Each row of a before or after table is a point. One or more steps were done to the points. Then noise was added and the rows were shuffled. The steps act on how far a point lies along the listed directions, d1 being the first. What was done? A step turns or swaps two directions, mirrors them in a line or flattens them onto one, adds a multiple of one to another, or multiplies one. Angles are multiples of 10 degrees, from the lower direction toward the higher: turns from -170 to 170, lines from 10 to 170 but not 90. Use the fewest steps. Two steps may share a direction if one is a turn and the other turns, adds or multiplies; they go together, in the order done. Otherwise the lowest direction goes first.

Directions:
(1): [2.57 0.10]
(2): [-0.10  2.57]
Before (10 x 2):
[[-0.15  0.01]
 [ 0.51 -0.83]
 [-0.34 -0.16]
 [-0.04 -0.71]
 [-0.01  0.03]
 [ 0.02  0.35]
 [ 0.84 -0.43]
 [ 0.49  0.02]
 [ 0.51 -0.80]
 [-0.42  0.13]]
After:
[[ 0.04 -0.71]
 [ 0.04 -0.84]
 [-0.01  0.33]
 [ 0.01 -0.46]
 [-0.01  0.03]
 [ 0.00 -0.14]
 [-0.01  0.03]
 [-0.01 -0.01]
 [ 0.05 -0.81]
 [-0.01  0.15]]
Steps: multiply d1 by 0

Directions:
(1): [-1.18  0.27 -1.79 -2.92]
(2): [ 3.35  0.49  0.02 -1.32]
(3): [-0.71  2.82  2.05 -0.71]
(4): [-0.30 -2.21  2.41 -1.55]
Before:
[[-0.09 -0.40  0.14  0.40]
 [-0.50 -0.56  0.08  0.37]
 [ 0.12  0.25  1.27  0.06]
 [-0.38 -0.06 -0.30  0.20]
 [ 0.00 -0.52  0.06  0.54]
 [-0.05  0.08 -0.53 -0.46]
 [ 0.13  0.16  0.84 -0.45]
 [-0.03 -0.07 -0.34  0.47]
 [-0.06  0.59 -0.43 -0.32]]
After:
[[ 0.54 -0.13  0.59 -0.02]
 [-0.42 -0.14 -0.26  0.04]
 [-0.26  0.15 -0.43  0.22]
 [-0.04  0.20 -0.32 -0.68]
 [ 0.63  0.10  0.56  0.56]
 [-0.56 -0.37  0.08  0.54]
 [-0.14 -0.09  0.01  0.65]
 [-0.16 -0.03  0.03  0.48]
 [-0.18 -0.03 -0.05 -0.68]]
Steps: turn d1 and d4 by 40 degrees; flatten d2 and d3 onto the line at 20 degrees

Directions:
(1): [ 1.89 -0.07  1.31  2.14 -2.66 -1.68]
(2): [ 1.66 -0.71  2.22 -1.68  2.20 -1.98]
(3): [ 0.09 -3.46  0.01  2.24  1.37  0.95]
(4): [ 3.09  1.17 -2.51  0.76  1.38  0.26]
(5): [-1.05 -1.31 -2.53 -0.44 -0.29 -3.20]
Before, 10 rows:
[[ 0.25 -0.03 -0.36  0.59  0.03  0.39]
 [-0.59 -0.02  0.40 -0.82  0.03 -0.45]
 [-0.10 -0.58  0.34 -0.15 -0.05 -0.94]
 [-0.57  0.37 -0.78  0.20  0.05  0.80]
 [-0.73 -0.78  0.28  0.40 -0.25 -0.25]
 [-0.53 -0.07 -0.12 -0.20 -0.16  0.00]
 [-0.16  0.51 -0.22  0.37 -0.39  1.20]
 [-0.51 -0.52  0.37 -0.13  0.20 -0.13]
 [ 0.09 -0.62  0.23  0.24  0.00 -0.36]
 [-0.55 -0.10  0.15  0.01 -0.34 -0.59]]
After:
[[-0.48 -0.05 -0.55  0.30 -0.81 -0.32]
 [-0.60 -0.30  0.05  0.23 -0.32 -0.45]
 [ 0.39 -0.06  1.09 -0.46  0.62  0.23]
 [-0.10  0.33 -0.21 -0.02 -0.63 -0.28]
 [-0.76  0.24  0.32 -0.33 -0.64 -0.56]
 [-0.03 -0.08  0.49 -0.64  1.00 -0.14]
 [-0.44 -0.32  0.10 -0.23  0.08 -0.08]
 [-0.72  0.20 -0.10 -0.19 -0.37  0.09]
 [ 0.49  0.41  0.27 -0.26  0.25 -0.27]
 [-0.89 -0.51 -0.33  0.19 -0.25  0.32]]
Steps: mirror d2 and d4 in the line at 80 degrees; multiply d3 by -1

Directions:
(1): [ 2.54  0.19 -0.68 -0.13 -1.36 -1.37  1.82  3.67  1.49]
(2): [ 2.40 -0.02 -0.18 -3.25  0.02  3.62 -0.18 -0.39  0.06]
Before:
[[ 0.23  0.17  0.29  0.16 -0.24  0.10  0.12  0.09  0.24]
 [ 0.72  0.02 -0.06 -0.36 -0.35  0.20  0.30  0.18  0.33]
 [ 0.33  0.09  0.07 -0.19  0.12  0.38 -0.19 -0.39  0.02]
 [-0.10  0.08  0.04 -0.24  0.09  0.34 -0.18  0.03 -0.12]
 [-1.38  0.05  0.59  0.05  0.89  0.67 -0.94 -1.88 -1.11]
 [ 0.17 -0.10  0.13 -0.09 -0.33 -0.81  0.18  0.62  0.43]
 [ 0.13 -0.27  0.10  0.21 -0.20  0.02 -0.05  0.07  0.07]
 [ 0.09  0.07  0.26  0.48  0.18 -0.34 -0.05  0.05  0.08]]
After (8 x 9):
[[ 0.07  0.05  0.28  0.45  0.14 -0.30 -0.08  0.09  0.02]
 [-2.72  0.05  0.70  1.80  0.86 -1.34 -0.82 -1.67 -1.08]
 [ 1.06  0.07 -0.09 -0.77 -0.32  0.64  0.25  0.12  0.30]
 [-0.21  0.07  0.09 -0.06  0.07  0.22 -0.15  0.08 -0.10]
 [ 0.62 -0.09  0.14 -0.66 -0.36 -0.14  0.16  0.54  0.48]
 [ 0.18 -0.24  0.14  0.12 -0.20  0.13  0.00  0.07  0.02]
 [ 0.40  0.18  0.28  0.00 -0.18  0.25  0.11  0.08  0.27]
 [ 0.20  0.15  0.04 -0.04  0.11  0.20 -0.18 -0.37  0.04]]
Steps: add 1 times d1 to d2

Directions:
(1): [ 0.50 -1.99 -0.29 -1.15  0.84 -1.53  0.88  2.48 -0.35  1.51 -0.62 -4.61]
(2): [ 1.68  1.63  3.70 -0.39 -1.37 -1.12  1.05 -1.58  2.50  2.12  1.40 -0.87]
(3): [ 0.32  0.61 -3.92 -1.43  0.19  0.09  0.61 -2.35 -0.39  1.96  3.38 -0.56]
(4): [-0.28  2.19 -0.58 -1.29 -2.34  1.32 -2.24  3.18  1.51 -1.61  2.05 -1.12]
(5): [ 0.86 -0.72 -0.64  1.49 -4.79  0.91 -0.80 -0.70 -2.14  1.81 -1.56 -0.67]
(6): [-1.13 -1.58  0.01  2.12 -1.60  0.60  3.71 -0.44  0.61 -2.94  1.96 -1.26]
Before:
[[-0.23  0.28  0.87  0.10 -0.13  0.02  0.11 -0.04  0.59 -0.30  0.42 -0.04]
 [-0.02 -0.43 -0.10  0.12 -0.21 -0.16  0.48  0.29  0.26  0.03  0.12 -0.64]
 [-0.02 -0.31  0.08  0.32 -0.12 -0.05 -0.74  0.18 -0.34  0.48 -0.86  0.02]
 [ 0.19  0.52  0.41 -0.56 -0.01  0.38 -0.28  0.56  0.44 -0.36  0.33 -0.04]
 [-0.19 -0.15 -0.51 -0.04 -0.57  0.52 -0.59 -0.04 -0.64  0.16 -0.45  0.19]
 [ 0.00  0.01  0.06 -0.20  0.96 -0.22  0.21  0.30 -0.05  0.30 -0.03 -0.55]
 [-0.24  0.10 -0.02  0.09  0.14  0.15 -0.20 -0.27 -0.16 -0.18 -0.05  1.02]
 [ 0.26 -0.28  0.30 -0.64  0.80 -1.26  0.30 -0.18  0.09  1.56  0.27 -0.95]]
After, 8 rows:
[[ 0.17  0.05 -0.18 -0.75  0.08  0.20 -0.25  0.81 -0.04  0.00 -0.01 -0.64]
 [-0.20 -0.62 -0.23  0.36 -0.78  0.43  0.39 -0.26 -0.48 -0.16 -0.19 -0.19]
 [-0.30  0.19 -0.13  0.07 -0.62  0.39 -0.16  0.05  0.01 -0.45  0.45  0.42]
 [-0.03  0.38  0.33 -0.47  0.03  0.02 -0.71  0.22  0.28  0.50  0.13 -0.17]
 [-0.41 -0.34 -0.16 -0.28  1.86 -0.84 -0.17 -0.10 -0.29  0.37 -0.44  0.72]
 [-0.17  0.05  0.03  0.01  1.13 -0.08  0.34  0.15  0.03 -0.22  0.07 -0.01]
 [ 0.22 -0.17  0.31 -0.09  0.28 -0.48  0.32 -0.19  0.41  0.53 -0.13 -0.14]
 [-0.40 -0.66 -0.37  0.61 -0.07  0.23  0.04 -0.30 -0.37 -0.05 -0.34  0.12]]
Steps: turn d1 and d4 by -60 degrees; turn d4 and d5 by 30 degrees; turn d2 and d6 by -90 degrees; multiply d3 by 0

Directions:
(1): [ 0.49 -0.41  0.43  0.88 -1.08 -3.78 -0.17 -1.27  0.39  0.66  0.34 -0.96
  2.16  4.63]
(2): [-1.29 -3.19  0.87 -1.15  0.20 -2.41 -2.67 -1.84 -1.78 -0.70  1.89  0.84
  0.89 -2.67]
(3): [-1.24 -0.04  2.24  0.02 -1.03 -2.77  4.54 -0.38 -1.23 -0.69 -1.60  0.38
 -2.01 -1.18]
Before, 11 rows:
[[-0.07 -0.60 -0.17 -0.38 -0.06 -0.10 -0.41 -0.22 -0.36  0.39  0.37  0.04
   0.23 -0.87]
 [-0.04  0.50  0.16  0.09 -0.24  0.41  0.56  0.32  0.11  0.04 -0.22 -0.05
  -0.59  0.07]
 [ 0.18  0.53  0.04 -0.09  0.11  0.47  0.49  0.21  0.06  0.12 -0.42  0.01
  -0.30  0.22]
 [-0.16  0.54 -0.10  0.03 -0.02  0.36  0.28  0.30 -0.21 -0.06 -0.51 -0.01
   0.07 -0.39]
 [-0.10  0.32 -0.15  0.29 -0.18 -0.33  0.91  0.11 -0.03 -0.15 -0.35  0.02
  -0.01  0.75]
 [-0.87 -1.31  1.59 -0.48 -0.47 -2.03  0.69 -1.00 -1.21 -0.60  0.26  0.41
  -0.53 -1.68]
 [ 0.26  0.51  0.03  0.23 -0.20  0.05  0.27 -0.06  0.39  0.22 -0.12 -0.13
   0.16  0.93]
 [ 0.02  0.01 -0.47  0.30  0.02  0.26 -0.16  0.19 -0.01  0.13 -0.07  0.07
  -0.02  0.63]
 [-0.16  0.14  0.01  0.24 -0.03 -0.45 -0.22 -0.05  0.09  0.11 -0.42 -0.37
   0.52  0.74]
 [-0.03  0.17 -0.06  0.13  0.40  0.31 -0.07  0.15 -0.05 -0.29  0.18  0.31
  -0.10 -0.06]
 [-0.12  0.30 -0.15 -0.18  0.31  0.26 -0.29  0.03  0.11  0.05 -0.10  0.01
  -0.03 -0.08]]
After:
[[-0.12 -0.71 -0.09 -0.64  0.49  1.28 -1.78 -0.08 -0.34 -0.29  0.94  0.38
  -0.15 -2.22]
 [-0.06  0.43  0.24  0.08 -0.17  0.15  0.78 -0.03  0.11  0.01 -0.30  0.03
  -0.41 -0.07]
 [-0.16  0.30 -0.40  0.08  0.15  0.66  0.49  0.36 -0.09 -0.30 -0.26  0.23
  -0.29 -0.34]
 [-0.11  0.23  0.02 -0.11  0.11 -0.31 -0.21 -0.10  0.12  0.06 -0.10 -0.09
   0.14  0.40]
 [ 0.05  0.44 -0.33  0.09  0.06  0.28 -0.33  0.15 -0.06  0.07 -0.24 -0.13
   0.56  0.16]
 [ 0.23  0.38 -0.11 -0.12  0.17  0.42 -0.01  0.06  0.11  0.17 -0.22 -0.05
   0.00  0.44]
 [ 0.05  0.09 -0.06  0.23  0.31 -0.17 -0.15  0.01 -0.02 -0.20  0.25  0.21
   0.14  0.50]
 [-0.41  0.22  0.23  0.09  0.03 -0.16  0.54  0.09 -0.14 -0.12 -0.73 -0.12
  -0.24 -0.43]
 [-0.16 -0.08 -0.13  0.28 -0.13 -0.22  0.39  0.08 -0.21  0.06 -0.25  0.14
  -0.32  0.42]
 [ 0.08 -0.51 -0.13 -0.20 -0.22 -0.44 -0.27 -0.33 -0.23  0.51  0.33 -0.17
   0.44 -0.21]
 [ 0.12  0.40 -0.08  0.05 -0.11  0.64 -0.22  0.27  0.25  0.17  0.08 -0.07
  -0.19  0.32]]
Steps: turn d1 and d3 by 120 degrees; multiply d2 by 0.7

Directions:
(1): [ 2.09  2.55 -0.27 -2.58 -1.19  2.31  2.68  0.14  4.11 -0.99  1.95  0.39
  2.16 -0.36  0.95  1.25 -0.06  0.90  1.12  1.79]
(2): [ 2.00  4.06 -0.07 -0.10 -0.75  0.93 -2.30  1.30  0.64 -1.80 -1.92 -0.95
 -3.31  1.52 -0.78 -3.49 -1.17  0.87 -0.67  0.30]
(3): [ 2.00 -0.46 -1.59  1.91  0.32  0.12 -0.10  0.09 -1.14  0.32  0.97  3.58
  0.58  0.50 -2.31  0.75  0.17  5.07 -2.59  1.14]
(4): [-1.54 -1.20 -1.49 -1.63 -4.31 -1.17 -0.11  0.90  0.24  0.12  2.37  2.05
 -2.67 -0.01  2.88 -1.52  1.45  1.52  0.38 -2.06]
(5): [ 0.07  2.56  2.20  0.85 -1.51 -0.17 -2.08  0.13 -0.10  2.03  0.47  4.43
  2.85 -0.44 -0.74 -1.79  1.18 -3.11 -0.04 -0.21]
(6): [ 0.34 -0.40 -1.69  0.56 -3.90 -0.83 -0.97 -0.30 -1.00 -0.42  1.89 -3.99
  2.41 -1.88 -3.36 -1.54  0.72 -0.07  0.01  1.18]
Before (14 x 20):
[[ 0.46  0.26  0.06  0.49  0.28  0.04 -0.48  0.22 -0.24  0.22 -0.61  0.71
  -0.40  0.10 -0.44 -0.37 -0.09  0.06 -0.46 -0.06]
 [ 0.49  1.41  0.73 -0.96 -0.36  0.55  0.68  0.01  1.25 -0.01  0.24 -0.21
   1.48 -0.48  0.30  0.39 -0.06 -0.98  0.76  0.60]
 [-0.05  0.57  0.50 -0.43 -0.29  0.20 -0.07  0.23  0.15  0.19  0.35  0.25
   0.40 -0.59  0.17 -0.06  0.19 -0.80  0.31 -0.39]
 [ 0.10  0.69  0.45  0.05  0.54  0.06 -0.39  0.13  0.43  0.10 -0.52  0.26
  -0.31  0.41  0.64 -0.36 -0.33 -0.55  0.40 -0.26]
 [ 0.37 -0.81 -0.12  0.11  1.25 -0.06  0.74 -0.29  0.00  0.35  0.33  1.23
   0.85  0.32  0.05  1.58 -0.12  1.45 -0.60  0.08]
 [-0.32  0.55  0.42  0.32  0.15  0.27 -0.65  0.11 -0.38  0.36 -0.38  0.69
  -0.53  0.25  0.20 -0.34  0.09 -0.40  0.14 -0.14]
 [ 0.62  0.47  0.13 -0.14  0.10  0.50 -0.10 -0.28  0.61 -0.45  0.13 -0.67
   0.14 -0.13 -0.10  0.03 -0.08 -0.04  0.19  0.42]
 [-0.06  1.15  0.25  0.17 -0.74  0.01 -0.42  0.11  0.19 -0.07 -0.31 -0.10
   0.24 -0.08 -0.05 -0.80  0.13 -0.98  0.63 -0.03]
 [ 0.23  0.29 -0.25  0.22  0.22  0.18 -0.06  0.01 -0.33  0.03  0.06  0.03
  -0.04  0.27 -0.25  0.15  0.06  0.31 -0.20  0.13]
 [ 0.02  0.44  0.19 -0.53  0.00  0.47  0.10 -0.02  0.45 -0.63 -0.19 -1.21
  -0.40  0.33  0.08 -0.37 -0.02 -0.51  0.37  0.05]
 [-0.39  0.10  0.03  0.03 -0.08 -0.04 -0.38 -0.12  0.21  0.14 -0.31 -0.72
  -0.13 -0.35 -0.08 -0.33 -0.01 -0.58  0.06 -0.17]
 [-0.03  0.63  0.48  0.36  0.17  0.05 -0.78  0.25 -0.52 -0.08 -0.64 -0.56
   0.15 -0.24 -0.18 -0.74  0.00 -1.22  0.18 -0.20]
 [-0.72 -0.24  0.23 -0.46  0.29  0.22  0.61 -0.13  0.36  0.16  0.09 -0.26
   0.32 -0.27  0.76  0.62 -0.22 -0.79  0.73 -0.27]
 [-0.60 -0.40  0.09  0.11 -0.56 -0.49 -0.15 -0.15 -0.05 -0.04  0.15 -0.07
  -0.10  0.01 -0.12 -0.59  0.45 -0.32  0.13 -0.38]]
After (14 x 20):
[[ 0.45  1.31  0.13 -0.79 -0.53  0.72 -0.15  0.32  0.86 -0.89 -0.19 -0.80
  -0.95  0.60  0.24 -0.97 -0.05 -0.13  0.29  0.05]
 [ 0.06 -0.02  0.27  0.00  0.50  0.15  0.59 -0.26  0.66 -0.06  0.01  0.82
   0.29  0.32  0.03  0.30  0.19  0.33 -0.07  0.06]
 [ 1.06  1.23 -0.61 -0.35 -0.78  0.67 -0.10  0.70  0.51 -0.80  0.24  0.21
  -0.62  0.06  0.11 -0.75 -0.03  1.23 -0.18  0.25]
 [-0.03  0.35 -0.16  0.22 -0.20 -0.02 -0.42  0.09 -0.45  0.07  0.00 -0.04
  -0.35  0.26 -0.12 -0.36  0.18 -0.07 -0.10 -0.17]
 [ 0.72  1.00 -0.35  0.36 -0.14  0.72 -0.42  0.17 -0.06 -0.27 -0.10 -0.18
  -0.32  0.23 -0.83 -0.28 -0.17  0.93 -0.24  0.72]
 [-0.46 -1.00 -0.69 -0.89 -0.16 -0.28  1.00  0.01  0.14 -0.63  0.10 -1.98
  -0.87 -0.22  0.87  0.77 -0.25  0.74  0.45 -0.18]
 [ 0.20 -0.25 -0.27 -0.40  0.45  0.34  0.67  0.13  0.06 -0.31  0.32 -0.48
  -0.19 -0.39  0.09  0.79 -0.13  0.73 -0.02 -0.10]
 [-1.47 -2.65  0.17  0.70  0.22 -1.49  0.00 -0.82 -1.51  1.30  0.76 -0.27
   2.15 -0.84 -0.42  1.24  0.62 -1.06  0.05 -0.60]
 [ 0.18  0.64 -0.19 -0.37 -0.27  0.43  0.07  0.07  0.93 -0.06  0.09  0.20
  -0.25 -0.14  0.23 -0.16  0.01  0.37 -0.07  0.08]
 [ 0.78  1.25 -0.69 -0.09 -0.20  0.53  0.13  0.38  0.61 -0.95 -0.44 -0.32
  -1.32  0.63  0.20 -0.50 -0.44  1.37  0.09  0.28]
 [ 0.90  0.75 -0.31  0.45 -0.39  0.12 -0.80  0.42 -0.20 -0.19 -0.47  0.14
  -0.74  0.15 -0.89 -1.04 -0.14  0.53 -0.64  0.12]
 [-0.74 -1.06 -0.18 -0.41  0.13  0.17  1.27 -0.47  0.32  0.32  0.89 -0.56
   1.48 -0.81  0.35  1.45  0.06 -0.42  0.73  0.14]
 [ 0.95  1.12 -0.47  0.10 -0.32  0.23 -0.42  0.22  0.52 -0.62 -0.13 -1.07
  -0.17  0.18 -0.54 -0.75 -0.50  0.71  0.08  0.48]
 [ 0.16  0.28 -0.07 -0.31 -0.45  0.14 -0.57 -0.03  0.33 -0.57 -0.08 -0.79
  -1.14  0.09  0.43 -0.66 -0.06  0.07  0.23 -0.24]]
Steps: turn d1 and d3 by 110 degrees; turn d3 and d5 by -130 degrees; multiply d2 by 2.5; turn d4 and d6 by -140 degrees

Directions:
(1): [ 4.42 -0.59 -1.32 -1.11  0.89  1.20 -3.61  1.49 -2.66  2.71 -0.94  0.11
  1.29  1.64  0.71 -0.86 -2.67  0.39 -0.35 -1.94  1.14 -0.03 -0.75  2.19]
(2): [-0.60 -1.84 -0.40  2.70 -0.72 -0.99 -0.53 -4.01  0.93 -1.58 -2.77  2.27
  2.14  1.72 -0.28 -2.74 -0.95 -0.22 -1.08  2.50  1.40  0.07 -1.58  2.43]
(3): [ 1.50  0.78 -0.70  1.74 -1.83  1.07  1.00  2.14 -0.10 -1.68  0.52  1.54
 -1.42 -1.67 -0.41 -1.33  3.98 -0.48  2.21 -1.70  1.87 -1.87 -0.57  4.40]
(4): [-0.30 -0.46  1.61 -0.54 -3.91  1.98  1.72 -2.23 -1.14 -0.17 -0.61 -1.94
 -1.48  0.24  3.69  0.63 -0.22 -1.77 -2.48 -2.99  1.03  1.90 -2.03  0.26]
Before, 10 rows:
[[-0.01 -0.17  0.15  0.35 -0.29 -0.02  0.08 -0.36 -0.12 -0.04 -0.58  0.24
   0.20  0.52  0.04 -0.47 -0.26 -0.29 -0.06  0.01  0.28 -0.02 -0.47  0.58]
 [ 0.94 -0.26 -0.62  0.34  0.80 -0.11 -0.84  0.43 -0.27 -0.01 -0.28  0.86
   0.28  0.18 -0.56 -0.42 -0.33  0.29  0.51  0.30  0.00 -0.51  0.21  0.64]
 [ 0.50  0.44  0.01 -0.37  0.35  0.12 -0.14  0.70 -0.12 -0.02 -0.01 -0.12
  -0.16 -0.15 -0.25  0.30 -0.02  0.33  0.49 -0.38 -0.35 -0.15  0.30 -0.23]
 [ 0.37 -0.01 -0.26  0.65 -0.82  0.10  0.10 -0.74 -0.20 -0.55 -0.56  0.34
   0.16  0.27  0.54 -0.63  0.44 -0.23 -0.21 -0.58  0.67 -0.43 -0.83  1.14]
 [ 0.81 -0.17  0.11  0.14 -1.12  0.29 -0.57 -0.35 -0.61 -0.14 -0.67  0.26
  -0.06  0.20  0.60 -0.45  0.36 -0.34 -0.23 -0.82  0.90 -0.16 -0.60  1.55]
 [-0.02  0.26 -0.32  0.10  0.02 -0.18  0.09  0.14  0.19 -0.22  0.25  0.45
   0.14 -0.35 -0.24 -0.14  0.30 -0.14  0.30  0.18  0.14 -0.37  0.19  0.32]
 [-0.34 -0.04 -0.27  0.12  1.25 -0.85 -0.49 -0.50  0.25  0.09 -0.21  0.33
   1.05  0.60 -0.84 -0.16 -0.98  0.72  0.19  1.30 -0.77  0.12  0.61 -0.86]
 [-0.58  0.32  0.00  0.26  0.55 -0.39  0.25  0.45  0.27  0.04  0.36  0.09
  -0.23 -0.24 -0.76 -0.07  0.08  0.57  0.43  0.30 -0.51 -0.39  0.64 -0.70]
 [ 0.02 -0.34 -0.11  0.57 -0.38 -0.29  0.17 -0.57  0.45 -0.75 -0.23  0.42
   0.21 -0.17  0.01 -0.64  0.10 -0.53  0.16  0.20  0.45 -0.24 -0.23  0.48]
 [ 1.06 -0.03 -0.13  0.78 -0.71  0.44 -0.29  0.11  0.32  0.01 -0.25  0.50
  -0.11  0.45  0.37 -0.60  0.31 -0.19  0.18 -0.50  0.86 -0.10 -0.78  1.38]]
After (10 x 24):
[[ 0.40  0.30 -0.47  0.78  0.08 -0.14  0.06  0.46  0.16 -0.71  0.01  0.86
   0.21 -0.26 -0.74 -0.69  0.96  0.33  1.04  0.09  0.17 -0.65  0.27  1.25]
 [-0.16  0.30 -0.16 -0.35  0.13 -0.17 -0.03  0.11  0.16  0.13  0.39  0.10
   0.23 -0.27 -0.12  0.17 -0.22 -0.08  0.08  0.14 -0.08 -0.12  0.40 -0.27]
 [ 0.30  0.68 -0.09 -0.83  0.09  0.15  0.09  0.65 -0.66  0.47  0.54 -0.86
  -0.43 -0.16  0.64  0.78 -0.03  0.06 -0.19 -1.24 -0.34 -0.21  0.05 -0.82]
 [ 0.27  0.27  0.23 -0.35 -0.04  0.25  0.18  0.79 -0.36  0.35  0.22 -0.35
  -0.34  0.10  0.10  0.26  0.10 -0.10  0.32 -0.59 -0.07 -0.15 -0.02 -0.08]
 [ 0.16 -0.05  0.00 -0.13  0.29 -0.21 -0.37 -0.36  0.06 -0.11 -0.61  0.02
   0.36  0.40 -0.15  0.00 -0.73  0.36 -0.05  0.37 -0.26  0.07  0.12 -0.26]
 [ 0.93  0.02 -0.25 -0.65  1.03  0.03 -0.78  0.98 -0.51  0.59  0.23  0.10
  -0.08  0.05 -0.24  0.46 -0.72  0.35  0.24 -0.22 -0.55 -0.21  0.58 -0.63]
 [ 0.83  0.46  0.26 -0.82  0.27  0.37 -0.39  0.98  0.00  1.25  0.70 -1.01
  -0.44  0.34  0.54  0.93 -0.78  0.12 -0.04 -0.86 -0.47  0.55  0.13 -1.22]
 [-0.58 -0.02 -0.01  0.86  0.09 -0.44  0.31 -0.33  0.36 -0.47 -0.17  0.54
   0.04  0.01 -0.62 -0.73 -0.06  0.35  0.27  0.50 -0.05 -0.31  0.19  0.05]
 [ 0.19  0.24 -0.02 -0.38  0.04 -0.09  0.30  0.71  0.15 -0.17  0.64 -0.31
  -0.44 -0.60  0.09  0.27  0.32 -0.52  0.32 -0.60 -0.10 -0.30  0.27 -0.50]
 [ 0.73  0.38  0.37 -1.51 -0.06  0.25 -0.70  0.65 -0.99  1.10  0.26 -1.17
  -0.43  0.08  0.64  1.06 -0.63  0.10 -0.43 -1.16 -0.32  0.37  0.26 -0.85]]
Steps: add 0.7 times d1 to d3; turn d2 and d3 by 140 degrees; multiply d4 by 0.7
